Rows are points. To make a cloud, some directions were put in groups of two or more. Within a group, all points are equally far from the middle, so they leave a hole (a ring in 2 directions, a hollow ball in 3). The other directions are filled evenly. Then the cloud was stretched, turned, moved and blurred a little. Count the holes, and give their numbers of directions, smallest first.
In the rows, zero is written as 128.

Cloud:
[[142 142 149]
 [129 121  89]
 [128  93 120]
 [116 148 104]
 [166 126  96]
 [140 128 175]
 [131 104 123]
 [141 166 169]
 [154  87 150]
 [164 158 132]
 [130 104 113]
 [ 97 152 171]
 [141 132 170]
 [ 99 165 154]
 [126 176 170]
 [107 197 100]
 [119 141  98]
 [160  80 128]
 [144 113 125]
 [127 102  73]
 [114 185 148]]
Holes: 0

Cloud, 22 rows:
[[124  83 170]
 [138 146 143]
 [122  82 175]
 [149 101 163]
 [ 99 112  94]
 [123  85 111]
 [126 149 107]
 [144  98 176]
 [108  88 122]
 [ 92 101 129]
 [ 85  96 158]
 [107 142 123]
 [143 127 188]
 [109 145 141]
 [103 143 163]
 [ 85 131 167]
 [144 139 156]
 [139  90 161]
 [ 89 104 133]
 [ 89  97 142]
 [111  89 106]
 [ 83 103 153]]
Holes: 1 (2)

Cloud:
[[106 128 137  76]
 [ 91 112 108  93]
 [155  95 150  95]
 [ 87  95 133 138]
 [ 91 104 126 107]
 [104 165 151 128]
 [137 165 172 152]
 [134 126  92 149]
 [ 94  93 149 137]
 [139 119 152 170]
 [125 169  74 133]
 [133  95 141 114]
 [152 145  84 126]
 [171 140 122 118]
 [148 117 132 144]
 [136 174 119  96]
 [164 126 105 115]
 [101 100 168 117]
 [ 73  94  98 159]
 [134 165 144 147]
 [121 131 111 179]
 [ 86 172  87 134]
 [172 109 148 109]
 [100 161  90 184]
 [ 74 140 155 134]
 [165 169 150  99]
 [ 95  93 131 143]]
Holes: 1 (2)

Cloud:
[[153 120  85 136]
 [164  81 119 128]
 [135 153 187 121]
 [166 131 134 155]
 [145 130  85 139]
 [101 106 185 138]
 [172 152 126 120]
 [118 165 108 149]
 [100 167 175 123]
 [ 96 122 160 112]
 [118 115 199 123]
 [142  88 112 111]
 [165 119  90 135]
 [112 174 168 144]
 [145  91 130  91]
 [107 104 121 142]
 [158 154 153 143]
 [116  92 170 162]
 [106 179 157 138]
 [114 102 114 139]
 [157 123 160  81]
 [136 158 157 166]
 [130 143 148 179]
 [158  93 139 160]
 [ 96 136 187 121]
 [138  96 154 172]
 [112 146 115 170]
 [124 135 145 183]
 [149 145  86 133]
 [143 168 107 107]]
Holes: 2 (2, 2)

Cloud (48 x 6):
[[134  93 124 147 124 100]
 [133 177 123 160 116  99]
 [147 126 132 180 150 104]
 [144  92 148 170 133  95]
 [118 174  88 114 136 124]
 [125 136 131 146 180 105]
 [126 159 145 169 139 136]
 [105  90 146 101 135 107]
 [140 142 145  85 183 141]
 [137 138 127 124 146 156]
 [132  98 121  96 105 150]
 [ 99 116 123 101 137 172]
 [114 127 112 190 142 139]
 [127 119 136 143 155 199]
 [153 120 134  71 125 131]
 [107 164 111 112 157 138]
 [110 106  91  60 131 115]
 [ 71 123 132 128 136 140]
 [103 130 154 156 152 159]
 [115 118 125 209 148 111]
 [115 183 171 116 189 120]
 [120 129 160 167 193 116]
 [116  86 110 169 101 138]
 [ 90  91 118 174 108 124]
 [ 80 167 124 136 126  97]
 [ 93  90 178 138 173 142]
 [ 90  82 146 104 129 147]
 [132 153 164  95 123 115]
 [130 116 147 163 136 148]
 [105  97 110 196 123  96]
 [ 95 107 109 147 196 127]
 [ 86 150 176 126 156 125]
 [114 161 119 130 161 128]
 [ 85 109 159 119 150 112]
 [135 141 147 122  85 153]
 [ 82 117 153 130 169 117]
 [125 116 135 152 168  97]
 [130 102 154 164 159 168]
 [130 101 111 171 109 152]
 [107  88 140 148 199 136]
 [123  95  99  89 114 130]
 [129 158 171 141 172 164]
 [134 176 139 141 118 100]
 [165 188 156 138 142 118]
 [121 126 129  81 172 156]
 [114 138 175 174 183 148]
 [123 118  88  65 118 127]
 [131 176 152  93 154 126]]
Holes: 0
